Each row is a point. Each copy is the shape, with its points in the same order, stretched, turned, moved and blurred by noise. Is it also mirrored, or only turned?
In the rows, zero is written as 128.

Shape:
[[147 106]
 [106 143]
 [140 178]
 [111  87]
 [153 108]]
Copy 1, 5 rows:
[[ 90 109]
 [152 134]
 [193  95]
 [ 73 151]
 [ 89 103]]
Copy 1 is: only turned
Copy 2 (5 x 2):
[[132  97]
 [150 144]
 [119 166]
 [161  93]
 [123 103]]
Copy 2 is: mirrored
Copy 3, 5 rows:
[[139 105]
 [132 145]
 [ 69 105]
 [187 144]
 [132 100]]
Copy 3 is: mirrored

Shape (9 x 4):
[[ 92  86 132 129]
 [115  84 119 124]
 [138 156 131 151]
 [144  75 148 120]
 [109 110 127 120]
 [160 169 151  98]
 [ 89 162 101 182]
 [138  62  90 107]
 [ 97 149 127 169]]
Copy 1 (9 x 4):
[[ 84  85 116 103]
 [109 102 121  96]
 [138 160 126 167]
 [104 133 125  83]
 [103 100 132 120]
 [127 157 172 156]
 [137 126 100 190]
 [141 100 129  66]
 [115 128 107 173]]
Copy 1 is: mirrored
Copy 2, 9 rows:
[[122 180 138 101]
 [134 151 133  93]
 [131 128 134 162]
 [103 124 126  76]
 [131 157 118 121]
 [117  92  69 161]
 [154 190 173 181]
 [160 114 122  58]
 [131 179 159 170]]
Copy 2 is: mirrored

Shape:
[[126 101 131  70 137 131 119 157]
 [152  58  78  97 154  97 142 136]
 [106 136  91 102 108 159 158 103]
 [148 132 137 113 103 124 170 114]
 [ 55 120 148 206 125 120 125 122]
 [131 121 131 156 125  98 109 107]
 [155  91 121 135 120 107 111 171]
 [162 128 120 140 156 114 127 111]
 [141 140 147 139 172 164 148 139]
 [112 187 119  88 178 160 133 170]
 [141 155 112  98 174 123 150 151]
 [ 93 118 178 122 209 103 128 157]]
Copy 1:
[[141 169 160 122 126 154 146 112]
 [108 154 153  97 192 120 141 133]
 [112 146  81  91 115  95 125 171]
 [127 102 115 125 130 122 147 118]
 [ 79  78 154 114  79 109  94 170]
 [104 113 129 143 149 139 106 139]
 [115 159 157 161 161 161 152 126]
 [103 115  96 112 156 151 113 150]
 [117  81 103  78 100 164 151 166]
 [ 87 151  77  63 103 168 133 136]
 [ 81 126  95  79 144 166 138 134]
 [ 99  84 186  69  95 180 132 108]]
Copy 1 is: only turned
Copy 2, 12 rows:
[[ 78 101 135 124 148 145  97 159]
 [ 71  96 191 170 150 142 127 157]
 [132 124 127 143 171 100 113 124]
 [114 135 115 154 110 116 118 119]
 [134  71  84 115 144 101 225 126]
 [128 102 135  99 121 114 170 123]
 [101  63 141 119 116 161 132 128]
 [127 131 151 136 120 131 155 147]
 [127 139 109 166 132 152 157 162]
 [131 130 110 150 140 130 109 206]
 [113 135 139 172 119 129 121 194]
 [ 71 124 111 160 120 135 183 219]]
Copy 2 is: mirrored
Copy 3:
[[118 170  97 137 127 139 141  71]
 [143 170  57 142 154 179 204 101]
 [ 74 172 110  97  97 125 135 157]
 [100 158 122 163 113 109 145 162]
 [132  76 213 131 125 135 134 141]
 [137 137 157 138 170 136 151 152]
 [180 143 114 156 142 166 139 111]
 [123 127 103 138 173 127 157 147]
 [100  81 101 139 126 109 120 120]
 [101 117  81  93 120  61 104  84]
 [118 129  69 124 141  84 148 105]
 [121  70 129 155 168  93 163  50]]
Copy 3 is: mirrored

Shape, 15 rows:
[[113 139 116 106 138 111 117 136 107]
 [110 136 108 139 115 109 150 165 139]
 [111 117 115 139 103 112 119 154 144]
 [222 144 114 129 121 109 145 107 122]
 [141 135 142  24 129 125 152 143 121]
 [133 146 163 136 135 111 147 162 105]
 [126 119 131 142 133 143 134 170 130]
 [107 123 113 139 107 108 141 126 134]
 [113 174 128 133 117 155 130 123 108]
 [130 140 117 132 138 107 118 161 107]
 [146 127 126 123 152 197 126 139 113]
 [140 114 115 111 108 158 134 140  92]
 [124 114 124 125 130 127  99  88 108]
 [135 128 121 131 102 120 102 170 146]
 [112 136 127 118 107 223  99  90 121]]
Copy 1, 15 rows:
[[152 136 126 116 114 115 131 126 137]
 [156 122 119 164 141  94 125 152 152]
 [167 127 134 159 137 105 116 136 133]
 [110 124 134 167 107 187 171 155 139]
 [151 153 135  78 165 125 136 156 164]
 [128 108  95 136 130 136 147 151 116]
 [131 119 116 145 137 118 106 143 121]
 [164 131 132 162 146 108 134 128 147]
 [139  93 106 139 122 134 122 113 161]
 [136 130 108 142 103 128 129 135 120]
 [ 98 111 112 123 130 154  95 112 128]
 [138 129 109 141 136 163 106 125 130]
 [147 133 139 133 113 135 130  90 121]
 [154 118 137 148 124 125 108 147 122]
 [130  90 134 115 145 154  74  69 151]]
Copy 1 is: only turned
Copy 2 (15 x 9):
[[156 133 142 121 118 133 103  71 127]
 [131 133 101 110  94 122 152 123 136]
 [155 118 109 101 115 152 164 110 154]
 [ 55 138 126 127 134 130  97 107 139]
 [114 122 148 118 161  83 135   7  75]
 [128 149 109 171 115  76 117 128 149]
 [139 111  90 144 108 126 132 143 114]
 [148 153 137 110 119 159 156 112 140]
 [134 183  98 100 142 118 108 113  91]
 [139 129 101 131  94 118  98 107 148]
 [124 112  96 139 141 141  94 147  44]
 [124 148  88 149 129 166 122  92  89]
 [162 130 167 122 143 181 107 100 126]
 [144  94  85 111 111 133 153 114 169]
 [155 151 103  92 196 181 134 125  38]]
Copy 2 is: only turned

Shape, 18 rows:
[[115 137 169  66 163 177 114 117 107 101 159 176]
 [114 122 151 123 154 153  95 126 156  79  90 120]
 [161  94 140  91 115 118 171 147 166 112 132 158]
 [155 160  86 108  91 114 165 131 128 137 105 164]
 [126 132 142 189 105 153 153 138 116 112  97 103]
 [139 148 155  94  59 126  83 157 112 105 102 118]
 [128 142 100 124 150 114 138 189 148 133 116  95]
 [116 124  81 166 191 138 111 148  87 147  99 112]
 [131 129 146 141 141 140 104  93 110 125 149 170]
 [118 120 114 145  78 114 115 132 100 124 124 119]
 [125 136 119 109 115 102 124 137 117 146  92 112]
 [116 154  91 111 144 161 150 143 144  63  95 127]
 [115 105 146  85 143 142 140 103 152 107 145 105]
 [183 145  79 148 141 124 147 116 112 114  84  94]
 [144 125 102 148 146 107 146 112 136  81 143  93]
 [135  84 134 140 133 124 165 135 123  94 107 157]
 [134 132 137 104 193 140 126 102 137 135 121 204]
 [133 174 121 156 127 104 140 113  80 101  95 116]]
Copy 1:
[[172 166 144 217  82 180 145 103 134  90  94 163]
 [132 111  84 181 125  88 142 133 101 141  89 144]
 [107 109 180 160  74 106  98 161 131  86 130 122]
 [ 98 154 176  97 117 134  75 147 213  94 121 124]
 [ 98  82 120 142 127 130 144  79 136 171 162  92]
 [135 105 196 142 121 136 140 156 128 160  91  84]
 [108 108 110 128 176  74  97 106 139  77 131  94]
 [142 149  47 163 204  83  98  94 166 120 176 124]
 [142 188 155 180 105 150 146 111 138 139 157 162]
 [119 114 164 115 157 156 123 135 124 162 161 109]
 [155 118 135 105 138 100 107 139 163 131 130 119]
 [100 112  75 155 143 134  80 120 143 106  69 126]
 [156 108 100 147  82 141 137 138  92 106 122 136]
 [117 145  80 131 110  83  60 137 180 140 156  74]
 [115 135  92 141 118 117  73 114  84 137 156 106]
 [115  99 140 187 116 113  85 130 130 137 147 134]
 [155 204 126 191  98 102 116 121 188  86 123 202]
 [149 149 117 126 125 135  69  78 159 172 135 117]]
Copy 1 is: mirrored
Copy 2, 18 rows:
[[103 137 135 201 178 158  79  74 138  88 152 169]
 [ 84 145 139 168  96 155  81 125 116 146 130 172]
 [121 132 134 170 152  73 119 139 183 128 142 156]
 [151 168 171 142 167  32 136 161 106 107 139 150]
 [133 133 108 165  86  62  81 121  68 154 135 118]
 [162 172 190 198 145 111  90  95  86 176 135 163]
 [139 135 137  68 112 109 135 137  97 146 154 152]
 [138 108 118  93 135 142 139 142  36 130 109 133]
 [105 133 140 189 169 127 108  93 110 130 103 100]
 [186 153 155 165 133 104 126 100  85 150 107 111]
 [145 133 175 133 131 101 126 121  73 140 100 163]
 [128 168 132 137  89 103 110 164 119  94 191 182]
 [126 106 147 157 100 149  94 107 152 106 126 155]
 [133  88 173 140 110  67 141 199  62 137 141 133]
 [133  98 147 139  77 111 155 141 124 135 154  99]
 [121 128 102 188 129  80 129 131 135 125 127 145]
 [ 53 134 135 160 191 121 115 128 128  98 107 157]
 [125 124 161 167 102  66 145 118  41 136 139 123]]
Copy 2 is: mirrored

Shape, 16 rows:
[[129 148 126 155 126  92 119 173 129 139 163 138]
 [ 82 133 155 116 102 168 102 143 120 172  94 134]
 [ 88 132 115 133 166 129 119 159 158 150 171 135]
 [122 164 109 146 163 154 142 154 119 116 155 137]
 [144  95  89 188 158 143 168  98 114 112  78 123]
 [110 169 159 152 164 115 142 157 134 129 152 119]
 [ 96 164 125 125 132 137  77 126 122 143  87 109]
 [ 92 150 132 125 153 111 116 146 103 163 189 103]
 [133 113 149  83 115 147  95 110 136 149  90 126]
 [ 99 146 150 156 143 123 118 126 141 122 190 123]
 [129 112 102 139 134 114 200 108 105 112  92 147]
 [116  96  91 140 133 126 190 106 147 104  72  88]
 [138 153 124 158 146 150 148 153 158 170 202  98]
 [ 74 146 123  98  77 147  96 119 119 133 102 130]
 [108 137 140 100 112 156  87 158 107 126 116 118]
 [143 175 128 132 152 101 130 122 148 157 158 140]]
Copy 1:
[[145 105  85 133 143 134 132  72 135  66 147 131]
 [152 189  71 120 117 173 176 110 106 152 194  99]
 [147 114  87 103  93 155 166 102 151  80 146 121]
 [112 114  70 147 116 164 111 152 119  80 114 112]
 [178 103 124 157 189 165  77 182 155 101  98 112]
 [137 129  90 131 140 170 154 105 106  61 103 114]
 [135 194  83 150 120 174 157 134 153 115 167 120]
 [147 102  84 165 109 175 181  85 129  85 152 118]
 [116 168 138  97 120 148 143 135 130 164 178 110]
 [120 103  76 141 133 135 176 109 127  54 118 127]
 [206 118 159 153 153 126  43 147 102 117 113 117]
 [194 135 153 133 164 170  80 153 128 134  84 167]
 [ 97  82  47 135 139 170 168  99 132  90  76 107]
 [148 193  80 147 101 129 137 117 113 145 186 141]
 [107 157  80 129 107 182 146 125 113 135 191 140]
 [115 133 116 136 130 113 120 102 143  75 104  96]]
Copy 1 is: only turned
Copy 2 (16 x 12):
[[105 106 118 126 135  97 138 117  89  79 154 146]
 [ 90 145 103 189 173 172 118 117 183 113 143 147]
 [108 155 110 120 134 152 156 128 123  90 147 187]
 [120 122 107 141  99  99 155 130 114  89 109 180]
 [ 99 113 122 149 117 147 133 240 105 147 124 159]
 [133 154 135 166 136 111 156 102  96  89 148 168]
 [ 98 148 103 162 207 132 147 109 166 139 121 161]
 [119 142 146 123 184 107 174 104 153  55 147 161]
 [102 139 125 141 149 155 125 110 188 174 133 122]
 [153 164 117 122 158 114 136 128 136  79 143 144]
 [133  85 123 177  97 150 132 190 107 140 152 158]
 [109 118 142 157 137 170 100 192 120 162 164 197]
 [109 156 138  98 114  67 117 122 129  60 175 168]
 [122 123  83 168 197 155 104 111 202 129 134 150]
 [ 93 118 122 146 159 138 135  92 174 111  99 150]
 [140 141 114 129 125  76 154 107 120 123 171 140]]
Copy 2 is: only turned
Copy 3, 16 rows:
[[148  63 148 149 148 131  91 135 128 137  97 119]
 [152 139  94 144 190 172 156 140  99  92 162 161]
 [153  56 129 123 140 125 163 167 119 114 136 108]
 [153 113 166 104 124 120 132 165 129 121 108 109]
 [ 60 172 117  76  85  82 137 136  67 190 121  94]
 [112 101 192 119 168 111 102 186 132 112 140  99]
 [142 137 118 165 177 165 170 149 133 147 139 116]
 [161  82 169 111 199 120 139 129 146 106 144 101]
 [130 147  93 177 144 123 135 113 124  95 174 165]
 [115  82 167  98 156 131 118 159 157 123 142 120]
 [114 152 116  86  91  91  66 138  79 137 141  88]
 [ 59 153  77 103  95  95 121 165  98 124 136  58]
 [ 79  77 182 130 148 130 145 134 114  72 106 115]
 [174 127  86 150 162 197 145 139 149 109 141 131]
 [177 143 100 148 177 137 154 144 155  96 128 155]
 [125  80 187 162 119 136  98 126 111 121 140 103]]
Copy 3 is: mirrored
Copy 4, 16 rows:
[[ 94 140  75 114 151 141 132 109 186 111 127  79]
 [145  95  68 163 123 164 101 117 123 146 155 179]
 [110 137  76  96 127 163 137  90 194 156 115 119]
 [137 113  70  70 121 129 125  91 162 140 125  90]
 [161 115 155 130 100 108 114 104  99 125  60 130]
 [105 116  55 100 141 172 130  80 152 131 108  87]
 [132  98  84 155  88 154 124 140 125 113 127 154]
 [ 72 118  66  74 121 143 114 108 153 153 134  97]
 [153 130 111 194  96 168 121 154  94 140 162 151]
 [ 90 115  95  96 122 146 144  64 165 130 125 107]
 [168 104 160 126 134 133 115 131  99 137 104 120]
 [169 129 156 125 127 122 153 136  84 152  77 161]
 [ 86 147  49  81 138 112 150  78 158 189 110  68]
 [149  87 117 153 114 140 132 149 126 125 171 187]
 [138 122  71 125 117 146 112 128 127 120 171 149]
 [105 125  95 146 119 154 148 131 155 142 120  63]]
Copy 4 is: mirrored

Shape:
[[136 138 149 130 101  90 136 131 100 141 113 146]
 [ 82 147 152 128 111 122 125 124 134 133 108 136]
 [127 133 100 145 157 101 124 156 140 147 115 152]
 [140 137 125 131 159 122 128 119 135 145 122 145]
 [137 101 116 151 127 133 142 141 126 145 249 113]
 [140 125 152 123 123 130 186 155 143  81  96 133]
 [110 138 148 134  45 138 106 125 144 151 121  99]
 [136 132 141 132 131 101 178 115 146 138 100 130]
 [144 135 124 137 142 103 141 125 149  94 119 152]
 [127 134 137  33 139 118 130 118 141  61 157  97]
 [138  64 140 146 129 133 126 135 127 148 106 126]
 [116  95 128 146 159 122 105 125 134 138 106  56]
 [143 145 112 127 156 125 160 119 106 124 122 142]
 [ 84 144  67 145 150 104 127 115 146  89 166 152]
 [126 143 149 153 157 121 104 116 112 150 132 141]]
Copy 1:
[[141 137 123  86 118 134 114 130  70 155 104 143]
 [ 92 147 103  94 137 105  95 167 110 123 141 152]
 [110 158 126 161  78 132 135 148 102 115  96 133]
 [122 167 145 144 117 114 129 142 130 142 115 136]
 [224 172 124 132 176 164  74  61  83  69 181 104]
 [ 62 153 110  71 150 180 199 112 137 148 135 132]
 [131 125  68  93 190 107  83 137 137 104 130 110]
 [ 98 185 121  91 117 120 143 127 139 163 107 126]
 [ 91 177 133 120 122 164 142 141 110 151 118  98]
 [109 104 162  59 136 148 143 123 133  74 164 104]
 [134 115 100 117 139 155 104  76 168 164 122 158]
 [118 111  47 144  89 108  91  89 184 138 152 105]
 [ 92 146 152 140 129 121 149 124  98 160 121 130]
 [ 67 200 150 153 108 148  78 146  66  90 154  98]
 [148 148 124 143 121 106  86 144 103 147 137 130]]
Copy 1 is: only turned
Copy 2:
[[128 147 100 127 127  72 136 115 108  94 145 121]
 [137 121 106 139 144  97 138 112 126 135  87 121]
 [ 96  94 153 115 109 117 144 134  72 112  85 115]
 [121 120 153 112 105 144 147 138 105 113 106 111]
 [135 144 168 165  57 117  90 176 112 103 156 140]
 [109 139 129  91 116 125 112 108 180 105 124 159]
 [112 158  86 158 175  96  80 131 130 151 138 129]
 [109 153 170 108 120 100 145 118 137 107 123 108]
 [116 130 149 129 103 138 147 104 126  89 113 138]
 [151 130 104 141 122 144  52 100 179  68 151 114]
 [130 125 171 108 131 131 106 116  93 152 133 135]
 [134  79 176 144 158 144  98  97 122 188 153 122]
 [132 114 151 113 115 133 148 140 130  99 130 133]
 [141  89 177 186 115 118 159 115 104  90  80 142]
 [141 108 128 135 104 136 166 126  99 138 120 119]]
Copy 2 is: mirrored
Copy 3:
[[111 119 140 129 149 108 146  69 137 131 136 126]
 [140 147 157 133 132 120 140 102 120 153 106  92]
 [149 161 131  88 159 146 130 120 134 104 123  95]
 [165 155 121 111 127 119 129 119 126 103 127 113]
 [150 169 127 148 124 167 162 115 127 180 228 156]
 [187  45 141 101 127 128 139 125 135 140 106 114]
 [ 94 146 157 183 134 143 122 102 129 202 120 108]
 [161 110 102 102 135 104 143 111 126 136 124  96]
 [172 108 133 110 109 126 142 137 155 103 115  89]
 [157  88 156 115 133  51 160 195 157 160 152  98]
 [136 105 131 142 143 161  96 100 102 118 165 126]
 [107 136 116  94 112 146  81 126  91 147 152  86]
 [146 125 110  91 118 118 159 131 129 115 134 131]
 [149 168 154 117 105 157 186 164 139 113 128  76]
 [145 182 130 124 107 119 120  86 116 110 142 121]]
Copy 3 is: mirrored

Shape:
[[122 144 123  93 128 141 177 141 120 169 161 131]
 [158 103  66  85 143 117 122 180 125 148 169 100]
 [106 128 135  62  80 133 124 121 146 135 141 149]
 [180  97  90 118  89 105 142 101 134 142 133 138]
 [105 124 126 109 164 112 130  95  71 112 159  93]
 [163 121  99 113 103 122 112 113 118 137 117 165]
 [103 141 129  98  55 161 101 120 151 112  96  51]
 [166  99 144  93 133 203  92 125 132 131 109 113]
 [ 91 150 147 133 148 128 136 107  69 166 141 129]
 [ 94  91 162 113 116  70 192 122 102 126 122 114]
 [103 141 146  95 138 184 168 126 146 138 100 102]
 [185  98 105 128  96 164 127  74 173 157 131 141]
 [178 132  94 128 102 127 138 132 131  91 114 103]
 [ 94 106  79 139 137 149 171 123 105 128 112 151]
 [114  93 137 152  87 165 164  90 151 152 132 164]
 [130 140 127  88 112 188 134 117  77 149 143  83]
 [128  85 163 131 132 102 180 107 132 171 138 127]
 [131 123 114 117 107 165 108 141 123 117 161 112]]
Copy 1:
[[151 137 103  82 110 146 106 124  97  96 126 150]
 [152  74  73  91 142 212 100 164 146 137 143 149]
 [120 119 123  75 120  98  71 151 139 122 127 138]
 [136 158 111 150 179 161 119 168 127 121  86 181]
 [ 73 100 162  78 139 149 155 124 110 128 158 111]
 [124 132 129 120 139 122 141 169 154 130 122 180]
 [103 172 127  96 168 153  87 137 185 220 154 104]
 [149 128 130  77 146 120 149 182 170 161 153  88]
 [114 125 191  77  99 126 161 113 101 107 164 141]
 [106 150 163 108 136 164 115  92 105  98  52 130]
 [129 180 108  73 122 127 125 113 160 129 136 104]
 [167 186 107 152 191 128 120 181 131 110 117 153]
 [111 162  77 148 171 164 137 148 158 183  99 149]
 [135 138 135  87 163 127 160  82 159 115 120 166]
 [177 178 146 129 177  91 119 105 106  91  91 143]
 [126 132 142  47 142 146 147 146 113 174 169 115]
 [155 167 156 130 139 161 118 122  87  62  70 131]
 [142 100 113  95 156 129 116 138 128 168 151 116]]
Copy 1 is: mirrored
Copy 2, 18 rows:
[[148 100  89 131  94  88 144  90 176  76  95 108]
 [103 130 145 162 128  97 110  36 186 106  97 118]
 [ 95 100  84 115 133 120 102 118 146  75 129 138]
 [ 89  47 121 122 113 157 131 115 160 140 126 136]
 [148 155  93 137 162 138 157  91 129 107 138  73]
 [ 95  79 129 128 144 153 149 129 160 116 127 165]
 [109 115 146 113 153 119  96 125  70 121  98 131]
 [132  98 204 156 153 108 114 119 122  93 138 171]
 [161 129  76 124 132 101 203 143 127  96 136 106]
 [174  95  35  88  84 136 135 127 157 159 146  91]
 [188 129 127 148  90  95 121 128 132  83 104 137]
 [ 81  47 170 148 100 142 124 149 131 111 135 149]
 [116  85 164 120 159 164 112  96 156 153  86 113]
 [148 153 133 107  57 151 177 130 156 113 136 138]
 [103  81 137  86  50 137 151 183 129 119 158 125]
 [150  97 147 121 147  94 160  79 113  74  98 122]
 [157  68  73 123  61 107 143 148 155 144 154 105]
 [ 89 129 176 110 156 121 125  96 134 103 116  99]]
Copy 2 is: mirrored
